Each row is a point. Examples show where two turns around zero, p and q, send a point. Write where each new point lands after one turn and then the other. Backwards means that the second turn is done in reverse. Each puzzle has new turns, and all numbers are rounded.
(in the rows, 128 means zero)

Turn p:
[95 43 89] -> [219 166 139]
[129 176 124] -> [100  89 134]
[178 163 138] -> [ 86 109  87]
[ 98 126 147] -> [123 142 160]
[140 133 141] -> [112 133 120]
Turn q:
[ 96 184 138] -> [103 122  68]
[157 108 116] -> [133 117 163]
[152 103  50] -> [ 78 134 197]
[ 89 108 197] -> [190 161  86]
[136 120 113] -> [121 128 145]
[137 145 155] -> [144 107 108]
Where do these land?
p, then q backwards: [141 140 148] -> [116 143 109]
q, then p: [ 82 121  95] -> [109  90 167]
q, then p backwards: [163  86  58] -> [ 56 158 170]
p, then q: [ 95 146 194] -> [144 146  56]
q, then p backwards: [163 110 149] -> [100 126  93]
q, then p: [125 166 124] -> [163 125 142]

Turn p:
[123 157 161  87 159 165] -> [ 84 164 171 109 106 126]
[ 78  70 167 136 160 131] -> [144  75 199 112 133 135]
[168 157 112 177  75 148] -> [126 132  65 179  95 152]
[174  68 122 105 129 114] -> [192 159 147 139 155 141]
[113 156  87 103 105 138] -> [126 144  91  99 103  99]
[119 133  97 191 163  87] -> [116  78  90 116 180 161]
[165 135 173  85 162  90] -> [109 176 171 146 181 115]
[ 83 148 105 141  71 150] -> [128  95  89 125  72  95]
Turn q:
[146 125 141 157 103 111] -> [139 112 124 138 166 110]
[144 119 159 179 180 121] -> [ 87 140 126 135 138  60]
[ 84 158 130 113  97 165] -> [164 104 166 137  88 148]
[129  97 165 117 132 132] -> [135 116  96 109 112 102]
[ 71 170  60  46  96  83] -> [128 113 172  76 122 249]
[172  70 121 187 166 142] -> [123 193  96 143 156  63]
[150 157 122  97 123 141] -> [118 117 116 156 114 163]
Where do these land?
q, then p: [114  67 141 149 193  93] -> [104 144 120  88 165  50]
q, then p: [139 155 131  70 139 160] -> [154 107 101 137  69 129]
p, then q: [ 72 116 167  64 131 142] -> [120  48 101  86 140 123]
p, then q: [ 86 108  75 200 130 101] -> [150 211  76 102 122 138]
q, then p: [156 139 117 127 122 129] -> [120 113 119 118 123 152]
q, then p: [179 138  92 162  73 104] -> [ 99 127 139 104 153 209]
p, then q: [155 145 167  92 110 192] -> [159  60 167 159 139 128]
q, then p backwards: [124 155 133 160 127 103] -> [112 126 160 128 147 101]
